Rows are points. The window is the flat piece filled in between its corners: a triangle in 3 columns, a solid with four corners in 4, and so on. A path goes straight from each point to the next, and from the last back to the first. List the points from which the path goes on through the window.

Window:
[[23, 37, 14, -2],
[12, -16, 18, 2],
[40, -60, -16, 10],
[-18, 32, -43, 4]]
Path:
(1): [28, -11, 17, -40]
(2): [22, 0, 28, 41]
(3): [-10, 31, -8, 40]
(4): [-12, 27, -20, -15]
(5): [22, -43, -16, -20]
(6): [20, -43, -4, 21]
(7): [5, 36, -6, 31]
(8): [8, 26, -11, -20]
(9): [6, -12, -32, -38]
(10): [8, -4, -26, 26]
(11): [1, -31, -15, 28]
(12): [4, -34, -13, -34]
(13): [36, -1, 27, -38]
(14): [32, 9, 28, 37]
(15): [15, -29, -8, 23]
(16): [14, -29, -13, -28]
Through the window after points: 7, 9

Window:
[[-31, -6, -28, 28, 29, -11],
[-27, -45, 9, 18, 5, -19],
[58, 60, 2, 25, 7, 5],
[26, -29, -14, -22, -2, -19],
[-48, -37, 8, -26, -25, -27],
[12, -3, -25, 29, -14, -19]]
Path:
(1): [-29, -29, 8, 3, 2, -58]
(2): [9, 13, -8, 14, 6, -47]
(3): [-1, 3, -20, 9, -13, 38]
(4): [8, 4, -15, 23, 2, 19]
(5): [9, 24, -4, 30, 5, -51]
(6): [-5, -16, -5, 21, 1, -30]
(7): [-4, -22, -9, 19, -7, -3]
(8): [13, 18, -24, 19, 1, 22]
(9): [14, 20, -4, 19, 17, -39]
(10): [18, 9, -9, 21, 13, -21]
(11): [19, -1, -15, 20, 4, 7]
(12): [-30, -41, 1, -2, -16, 23]
Through the window after points: 6, 12

Window:
[[-9, 6, 60, -19, 7, -7, -3, -2],
[-39, -2, -1, -45, 45, 3, 8, -3],
[46, 21, -10, -30, -32, -4, 8, -11],
[-24, 28, 0, 9, 26, 30, -39, -15],
[-16, -10, 1, 25, 21, -3, 46, -7],
[18, 43, 9, -1, -47, 33, 2, -3],
[-7, -13, 23, 2, 22, 38, -4, -5],
[-36, -28, -6, -28, -6, -35, 27, -8]]
Path:
(1): [4, 3, -1, -14, -2, -6, 13, 7]
(2): [1, 4, 4, -14, -6, -3, 22, -32]
(3): [4, 17, 6, -26, -4, 2, 9, -32]
(4): [12, 10, -4, -22, -1, 3, -1, 12]
(5): [12, 15, 3, -6, -27, 5, 1, 7]
(6): [8, 19, 11, -6, -27, 15, 13, -36]
(7): [-19, 0, 7, -13, 20, 11, 23, -38]
(8): [-18, 2, -1, 2, 23, 2, 1, 44]
(9): [20, 14, -6, -13, -8, -10, 5, 31]
(10): [21, 12, 7, -22, -17, 6, 13, -35]
(11): [2, 1, 10, -33, -1, 2, 20, -23]
(12): [7, -3, -2, -27, -1, -14, 11, 34]
(13): [5, 6, 4, 8, -11, 3, 13, 21]
(14): [-1, 2, 14, 4, -16, 17, 13, -46]
(15): [-23, -11, 17, -14, 24, 8, 10, -32]
(16): [-25, -15, 5, -14, 20, -10, 5, 20]
Through the window after points: 1, 3, 7, 9

Window:
[[44, -41, -21, -2, -13, -5, -27, -23, -6, -30, 2],
[21, 39, 16, 18, -18, -59, -5, -15, -20, 25, 10],
[-40, 37, 19, 36, 37, -30, -16, -3, -53, 15, 12],
[-4, -4, -31, -39, -41, -5, -29, -24, 11, -29, 2],
[22, -37, 1, -28, -10, 16, -9, -25, 0, 19, -5],
[-19, 31, 27, 46, -12, -8, 11, 18, -30, 2, 5],
[14, -37, 10, -17, 51, -25, 8, 39, 12, -1, -4],
[-22, 29, -11, 58, 8, -44, 20, -15, -13, 30, 10],
[60, 5, -32, -15, -16, 36, -41, -25, 31, -5, 2],
[25, -10, 10, -19, 48, -12, 41, -8, -10, -18, -6],
[26, -26, 14, -16, -7, 3, -28, -41, 43, -27, -2]]
Path:
(1): [9, 4, -2, 10, 7, -20, -12, -6, 0, -7, -17]
(2): [17, -6, -5, -3, 0, -20, -22, -10, 5, -3, -38]
(3): [17, -15, 3, -1, -2, -8, -13, -11, 1, -6, 29]
(4): [11, -10, 11, 3, 8, -13, 2, 2, -2, -10, 45]
(5): [7, -3, 0, 10, 4, -12, -10, 2, -8, -1, -50]
(6): [3, 20, -9, 5, -9, -27, -21, -18, -2, -1, -50]
(7): [-2, 1, -6, -15, -15, -13, -11, -13, -10, -10, 45]
(8): [6, -6, -3, 4, -6, -9, -12, -7, -5, 6, 51]
(9): [0, 1, -9, 17, -6, -19, -25, -8, -1, 5, -28]
(10): [13, 2, -3, 16, 0, -18, -15, -9, -13, -11, -18]
(11): [15, -4, -4, 9, 0, -13, -11, -16, -7, -6, 30]
(12): [11, 2, 0, 2, 8, -14, -5, -11, 3, -9, 35]
Through the window after points: 4, 6

Window:
[[23, -18, -10, 5, -2, -9, 3, 15, -23, 31, 0, 2],
[-11, 10, -28, -10, 4, -17, 39, 11, -38, -2, 2, 7],
[2, 48, 1, 24, 3, -15, 27, -20, 19, -26, -34, 15],
[3, -26, -5, -7, -7, -55, -1, 25, -16, 10, -3, 6],
[-1, -17, -10, -33, -17, -8, -6, -28, -6, 0, 3, 1],
[1, 7, -5, 6, -24, 26, 3, 38, 44, -5, -1, -8],
[-16, 36, 2, -39, 13, -3, 19, -36, 13, 8, -46, 14],
[0, 9, -2, -20, 3, -2, -28, 18, -32, 21, 28, 3],
[-19, 9, 33, 31, -9, 32, 18, 23, 38, -5, 9, -5],
[-14, 9, -23, 18, 20, -26, 3, -8, 16, 10, -10, 5],
[7, 9, 8, 3, 33, 5, 6, -2, 36, -22, -17, 8],
[-37, 25, 2, 3, 13, 19, -3, -28, 5, -31, -60, 14]]
Path:
(1): [-5, 9, -3, -20, -5, 5, 8, -8, 11, 14, -10, 59]
(2): [-4, 18, -1, -11, 14, -12, 10, -11, -5, 5, -27, -29]
(3): [-2, 10, 6, -7, 5, -9, 7, 0, 1, -7, -21, -20]
(4): [-1, 4, -2, -5, 3, 4, 5, -1, 8, -1, -12, 29]
(5): [-7, 10, -14, -1, 1, 3, 12, -3, 0, -1, -9, 27]
(6): [-9, 21, 5, -9, 7, -12, 19, -9, -3, -3, -17, -43]
(7): [-4, 8, 1, -3, 3, 0, 4, -2, 11, -3, -10, -20]
(8): [-8, 0, -2, 0, -3, 3, 6, 0, 17, -1, -2, 26]
(9): [2, 2, -9, -1, -1, -12, 8, 9, 13, 14, 7, 52]
(10): [4, 8, 0, -1, 3, -14, 7, 9, 1, 6, -1, -38]
(11): [-9, 14, 0, 11, 4, -10, 7, 5, -7, -11, -3, -48]
(12): [-6, -4, -11, 8, -3, 1, 10, 9, 20, 4, -4, 52]
Through the window after points: 1, 7

Window:
[[29, -2, 10, 32, -22, 15, 16, -7, 10, 7, 3, -24, -9, -21],
[0, -27, -19, 4, -29, -5, -8, -27, 8, 20, -19, -6, -27, -11],
[34, -11, -5, -11, 13, -17, 10, 19, 0, 15, 38, -17, 22, 1],
[-33, -22, 26, -27, 6, 41, -29, -20, 17, -22, 19, 27, 13, 2],
[-21, -3, 19, -7, 46, 29, -38, -24, 28, -1, 12, 24, -13, -2],
[-12, -8, -17, 15, -23, -6, 13, 9, 7, -16, -10, -5, -42, -21],
[20, -31, 4, -11, -17, 4, -28, -14, 1, -35, -8, 9, -51, -26],
[-11, -30, 13, -19, -3, 13, 13, -28, -2, -12, -19, -8, -49, -35],
[-27, -34, 45, -7, 19, -3, -23, -37, 26, -34, 6, 40, -9, -13],
[21, 15, -4, 3, 4, -14, -3, -2, -18, -8, 2, -31, 31, -18],
[-2, -12, 16, -12, -39, -15, -10, -10, 21, -8, -16, -32, -60, -20],
[25, 28, -3, -14, -5, 2, 20, -14, 13, 5, 5, 10, 16, -5],
[28, 26, 14, 5, -5, -3, 12, 24, -27, 39, 2, 3, 31, 0],
[16, 24, 5, 7, -5, -7, 7, -14, -27, 13, 44, -6, 10, -6]]
Path:
(1): [2, -15, 22, -5, 8, 1, -4, -23, 10, -19, 0, 13, -14, 3]
(2): [2, -7, 9, 6, -2, 2, 1, -14, -12, -9, 2, -3, -5, 29]
(3): [1, 0, 9, -5, -3, -1, -3, -5, 10, 1, 19, 9, -6, -40]
(4): [3, -4, 6, -9, -4, 4, -15, -7, 11, -6, 13, 10, -17, -36]
(5): [4, -17, 12, 0, 6, 13, -3, -22, -5, -13, -7, -3, -18, 19]
(6): [-2, -17, 25, 2, -1, 13, 4, -21, -3, -17, 2, 0, -29, 34]
(7): [1, -9, 0, -8, -11, -6, -15, -9, 22, 12, 13, 19, -2, -58]
(8): [-22, -5, 12, -12, -9, 2, -20, -18, 24, 0, 14, 22, 3, -60]
Through the window after points: 2, 4, 8

Window:
[[26, -19, 19, 1, 3, -20, -20, -10, 5, -2, -22, 15, 3, -9],
[-10, -6, 22, 2, 11, 36, -18, -11, -2, -4, 1, 4, -10, -2],
[5, 5, 5, -5, -10, 10, 13, -18, 13, 24, 10, -27, -31, -8],
[18, 1, 3, -19, 15, 13, -10, -60, -18, 8, 21, 0, 31, -4],
[-21, 16, 15, 15, -15, -20, 28, -31, 16, -35, -16, -24, 15, -8],
[0, 7, -12, -19, 20, -14, 22, -14, 14, -5, 10, -25, -13, -2],
[26, 0, 34, -10, -1, -13, 21, 2, -11, -3, -3, -20, 5, 4],
[15, 29, -4, -5, 12, 24, -19, -17, 9, -12, 4, 33, -29, -6],
[-8, 8, 10, -22, 0, -28, 6, -3, -34, -6, 10, -11, 12, 8],
[20, 1, -24, -3, 3, -29, 1, 20, -6, -9, -49, -14, 24, -6],
[-2, -21, -21, -5, -11, 8, 23, -11, -4, -4, -15, -1, 8, -15],
[4, -15, 5, 24, 12, -18, 16, 12, -2, 28, 4, 12, 0, -6],
[-17, 30, 0, -32, 17, -21, 26, -40, 24, 8, -1, -1, 15, -1],
[5, 11, -33, -27, -6, 0, -7, 10, 25, -19, -9, -9, 17, -7]]
Path:
(1): [4, -1, -5, -2, 4, -6, 5, -10, 6, -9, -16, -1, 9, 21]
(2): [4, 1, 1, 4, -3, -11, 14, -20, 2, 0, -7, -2, 5, 28]
(3): [5, 2, 16, -8, 11, -12, 0, -1, -3, -4, -6, -6, 0, -52]
(4): [4, 5, 16, -13, 7, 0, 8, -19, -2, 1, 9, -8, 3, -20]
(5): [3, 3, 8, -6, 1, 1, 8, -24, 1, 3, 11, -2, -3, 20]
(6): [3, -4, -4, -11, 0, -13, 9, -11, -7, -3, -6, -5, 5, 17]
(7): [-2, 11, 6, -15, 6, -15, 5, -3, -8, -4, 2, -10, 9, -33]
(8): [3, 1, 10, -9, 12, -10, 3, -11, -1, -2, -2, -1, 13, -18]
(9): [7, 3, 2, -4, 7, -6, 8, -17, 0, -6, -7, 5, 9, 25]
(10): [11, -1, -9, -2, -2, 8, 10, -22, 8, 3, 9, -3, -1, 36]
(11): [5, 8, 2, -14, 9, -3, 4, -15, 3, 1, 2, -9, -2, -21]
(12): [3, 7, 7, -12, 6, -7, -3, -3, -4, -12, -8, -3, 13, -44]
Through the window after points: 6, 10

Window:
[[0, -7, -17, -6, 11, 18, 34, -34, -5, 3, -20, -36, -16, -5],
[26, -18, 7, -1, -18, 29, -12, -8, -11, -5, 8, -10, -10, -3],
[30, 16, -23, -4, 60, 25, 31, 5, -1, 16, -8, 6, -26, 14],
[-2, -31, 18, 27, -7, 23, -22, -1, 5, -21, 28, -16, -10, -10],
[-18, 10, 39, -9, 12, -16, -11, -33, 25, 0, -26, 7, -11, 2],
[1, -22, -17, -5, -14, -3, -9, -12, -1, 13, 16, -7, -10, 9],
[7, -9, -3, 0, 14, -19, -5, 3, -6, 16, -8, -32, -9, -20],
[-4, 10, 10, 0, -9, 8, -6, 10, 0, -7, -16, 7, -15, 28],
[-24, -10, 5, 0, -9, 25, -39, -46, 9, 5, -19, -1, -18, 0],
[-6, 13, 0, 4, -13, 21, -2, 3, 39, 24, -9, -8, -8, -15],
[18, 32, -25, 31, -5, -13, -11, -4, 12, 3, 2, 18, -1, -31],
[14, 1, -22, -12, -3, 4, -24, 3, 20, -3, 8, -18, -17, -11],
[3, 11, 14, 24, 4, 22, 10, -5, 23, 4, -16, -6, 28, 47],
[10, -6, -5, 0, 3, -3, 1, 7, 19, -1, -28, 11, -6, -3]]
Path:
(1): [9, -1, -1, 4, 3, 3, 8, -25, 12, 5, -9, -12, -21, -1]
(2): [34, 4, -19, 26, 0, -13, -8, -5, 13, 13, -23, -14, -30, 8]
(3): [-8, 0, 5, -12, 5, 9, -5, -2, 13, -5, -3, 5, 2, -10]
(4): [-15, 13, -2, -6, 6, 13, -8, -9, -3, -1, -3, 16, 8, 4]
(5): [18, -5, 17, 21, -1, -10, 4, -18, 32, 10, -23, -20, -26, -1]
(6): [16, -6, 4, 22, -2, 5, 6, -8, 22, 5, -16, 2, -16, 15]
(7): [-2, 8, 0, -1, 6, 12, -2, 1, 11, 2, -13, -6, 16, 10]
(8): [-1, 13, -8, 3, 0, 8, -12, -11, 5, 1, -4, 3, 5, -12]
(9): [11, 4, -4, 25, -3, 0, -8, -11, 21, 7, -13, 4, -16, 2]
(10): [10, -2, 8, 24, -2, -1, -22, -16, 19, 5, -7, -9, -18, 6]
(11): [-5, -8, 8, -5, 3, 8, -8, 3, 8, -6, 3, 5, -3, -8]
(12): [1, 2, -4, -4, 0, 19, 0, -5, 2, 2, -3, 2, -4, 2]
(13): [12, -3, 0, 13, 3, 4, -9, -12, 20, 4, -9, -8, -25, 7]
(14): [10, 9, 0, 11, -3, 9, 1, -10, 25, 13, -10, -11, -16, 2]
(15): [-13, 0, -4, -9, -3, 17, -5, 3, 10, 4, -6, -7, 4, -10]
(16): [-22, 5, -1, -8, 12, 23, -4, -1, -11, -9, -21, -9, 22, -6]
Through the window after points: 2, 6, 8, 14, 16

Window:
[[-16, 22, 17, 8, 8, -3, 41, 10, -21, -22, 29, 21, -27, -18],
[13, -12, 4, -2, 3, -30, 23, -34, 7, 12, 13, -5, -14, -36],
[11, -2, -29, 0, -4, -22, -16, -9, -39, -38, -4, 5, 1, -11],
[7, -9, -19, -4, -6, 37, 3, -10, 22, -13, 33, 19, 23, 46],
[-1, -6, 22, -40, 11, -12, 23, 27, 1, -2, 2, -12, -22, -18],
[23, 4, -1, -11, -9, -9, 27, 12, -10, 24, -35, -20, 38, -2],
[-26, 14, 14, -22, 38, -19, 34, -23, 28, -12, -27, -28, 2, -8],
[-3, 15, 37, -19, 22, 7, 18, -29, -4, 4, -5, 13, 21, -22],
[-19, 15, -18, -29, -22, 30, -16, 30, 27, -16, 7, -60, -25, 12],
[4, 2, -4, 3, -8, 9, -1, 15, -19, 15, -37, 11, -6, -2],
[-5, 13, 12, -29, -19, -13, 20, -22, 3, 16, -15, 6, 12, 14],
[-12, 15, -28, -12, 12, -6, -16, -9, 13, -3, 39, 5, -6, 0],
[-37, -5, 7, -5, -5, 3, -20, 1, 25, -2, 21, -17, 5, 9],
[23, 16, 15, 7, -2, 12, -24, 12, 15, -10, 9, 16, 13, 24]]
Path:
(1): [-11, 9, 0, -15, 11, -2, 10, 4, 15, -16, -2, -6, 1, -13]
(2): [-1, 3, 5, -4, 14, -2, 11, -1, -7, 3, -1, -20, -8, 3]
(3): [12, -7, -2, 2, 3, -2, 2, 0, -19, 5, 9, -13, -5, 15]
(4): [-3, 11, -6, -24, -16, 1, -1, 10, 7, -6, -1, 7, 10, -16]
(5): [-3, 3, -3, -14, -37, 2, 6, 0, 24, -31, -5, 15, 16, -27]
(6): [3, 9, -2, -6, 11, -2, 2, -5, -14, 7, -5, -14, 4, 10]
(7): [14, -4, 23, 6, 22, -3, 9, -14, -29, 16, -1, -13, -8, 23]
(8): [-6, 15, -5, -22, -10, -6, 10, -6, 26, -20, 5, 31, 28, -34]
Through the window after points: none

Window:
[[9, -7, 7, 32, -51, 5, -12, 33, 8, 7, 31, -54, -13, 26],
[41, 38, -8, 25, 23, 21, -18, -15, -14, 2, -1, 8, -7, -7],
[26, 1, 24, 16, 2, 32, 25, 20, -25, -8, -2, 11, -12, 3],
[9, -3, 0, 1, -32, 43, -25, -18, -13, -1, -11, 16, -18, 4],
[-12, 14, -5, -41, 21, 1, -6, 14, -47, -7, -6, 7, 13, 3],
[-32, 38, 12, 23, 43, 2, 14, -14, -7, 48, 37, -22, -31, 16],
[1, -16, 11, 23, 18, 16, 8, -26, 1, 17, -18, -17, 21, 21],
[-31, -15, -15, 12, 11, -19, -17, 31, -14, -21, -35, -16, -8, 20],
[-17, -27, -3, 14, 7, -4, 13, -29, -29, 5, 5, -14, -9, 23],
[18, 16, -27, 9, -9, 22, 34, 20, 9, -14, 12, 17, 45, 3],
[-1, 17, 18, 18, 1, -7, -40, -12, 27, 0, 15, 5, 2, -4],
[35, -11, -3, -20, 14, -9, 17, -13, 13, 5, -21, -14, 1, -4],
[19, -4, -12, -15, -7, 15, -5, 40, 4, 31, 60, -18, -9, -6],
[14, 24, 9, 39, 17, -17, 29, 17, 7, 30, 0, 28, 10, 26]]
Path:
(1): [19, 1, 5, 6, 21, 17, 1, 3, 4, 0, 11, 6, -11, 35]
(2): [18, 12, 2, 14, 28, 9, -3, -2, 12, -4, 14, 5, -15, 54]
(3): [1, 19, 4, 28, -8, -8, 8, 5, -13, 29, -3, 5, 16, -36]
(4): [-16, -9, -2, 25, -4, -12, 5, -4, -28, 16, -3, -11, 2, -24]
(5): [6, -11, -3, -5, 12, 18, 3, -14, -6, -8, 9, -5, -13, 56]
(6): [18, 4, 1, 3, 19, 8, 17, 7, 8, -4, 9, -10, -5, 38]
(7): [-6, 6, 0, 19, 9, -7, 9, 7, -12, 17, -2, -7, 12, -16]
(8): [-5, 0, -6, 12, -4, 1, -3, 13, -20, 16, 7, -7, 4, -22]
(9): [10, 1, -4, -9, 8, 11, -3, 20, 2, 3, 17, -5, -8, 29]
(10): [6, -1, 4, 2, 6, 9, -1, 3, 7, -5, 13, -5, -5, 37]
(11): [-1, 1, 5, 16, -7, 5, 2, 9, -6, 14, 4, -13, -1, -2]
(12): [-9, -1, -3, 18, -6, -8, 0, 22, -18, 21, 0, -7, 2, -23]
(13): [10, 5, -5, -5, 14, 9, -3, 15, -2, -1, 13, -3, -5, 25]
(14): [22, 18, 0, -1, 7, 22, -13, 16, 17, -13, 19, 0, -10, 48]
(15): [13, 8, 0, 18, -18, 7, -4, 15, -6, 18, 2, -15, 3, -24]
(16): [12, 9, 7, 21, 0, 9, 10, 0, -15, 10, -8, -2, 5, -6]
Through the window after points: 2, 4, 8, 12, 16

Window:
[[3, -51, -23, 12, 21, -1, 27, 2, -9, 17, -14, -2, 16, 8],
[-18, -3, 32, -23, 9, 14, -20, -1, 49, -23, -60, 15, -47, -11],
[9, 18, 20, 9, -5, 7, 5, 11, 31, -36, -21, 4, -54, -22],
[-15, -18, 12, -5, -6, -14, 18, -8, -21, 2, -7, -6, 20, 31],
[-8, -1, -20, -5, 0, -25, 0, -34, 22, 1, 7, 14, 19, 24],
[-1, -32, 13, 25, 36, -27, -4, -7, -16, 2, -16, 4, 11, 4],
[29, 44, 5, -23, -14, -2, -20, -3, 21, 20, -7, 9, -19, 5],
[-27, -18, -6, 36, 24, 21, -14, 6, 14, -8, -45, 5, -44, 31],
[33, -2, -2, -15, -8, 7, -23, -16, 2, -24, -7, 3, -8, 12],
[0, -17, 0, 4, -12, -8, 3, -15, -11, 7, -11, 46, 9, 12],
[-2, -56, 13, 7, 18, -10, 8, 1, -7, 15, 32, 15, 18, 26],
[26, 9, 22, 8, -29, 3, -11, -27, 35, 6, -16, 4, 2, 10],
[-18, -39, -4, 24, 12, 5, -8, 20, -16, 1, 9, -1, 37, -8],
[17, 38, 21, -20, 2, 24, 2, -43, 22, -2, -4, 20, -1, 6]]
Path:
(1): [-4, -3, 4, -9, -23, -6, -16, -45, -10, 10, -10, -12, -18, 3]
(2): [21, -4, 11, 19, 20, 6, 4, 26, 37, -6, -16, 26, 11, 19]
(3): [12, -16, -1, 6, 13, 11, 7, 18, 7, -14, -19, 17, 14, 13]
(4): [-7, -28, -6, 4, 2, -15, 11, -27, -2, 18, -3, -8, -12, 4]
(5): [0, -32, 10, -13, 7, -14, -9, -48, -5, 12, 5, 13, -32, -5]
(6): [2, -15, -2, 16, 5, 6, -2, 20, 12, -11, -20, 4, 4, 21]
(7): [-4, -6, 6, 8, 19, -1, 7, 11, 12, -10, -23, 12, 5, 18]
(8): [-14, -26, -5, 4, 1, -6, -7, -18, -13, 6, 0, 3, -15, 8]
(9): [-9, -17, -5, 17, 1, 15, -14, -14, -2, -4, -10, -3, -26, -1]
(10): [1, -2, 9, 3, 14, 1, -2, 2, 18, -10, -30, 15, -10, 30]
(11): [14, -3, 7, -1, 5, 17, -1, 20, 37, -14, -24, 21, 10, 15]
(12): [5, 3, 10, -6, -6, -8, -14, -22, -17, 14, -3, 3, -22, 1]
Through the window after points: 1, 3, 9
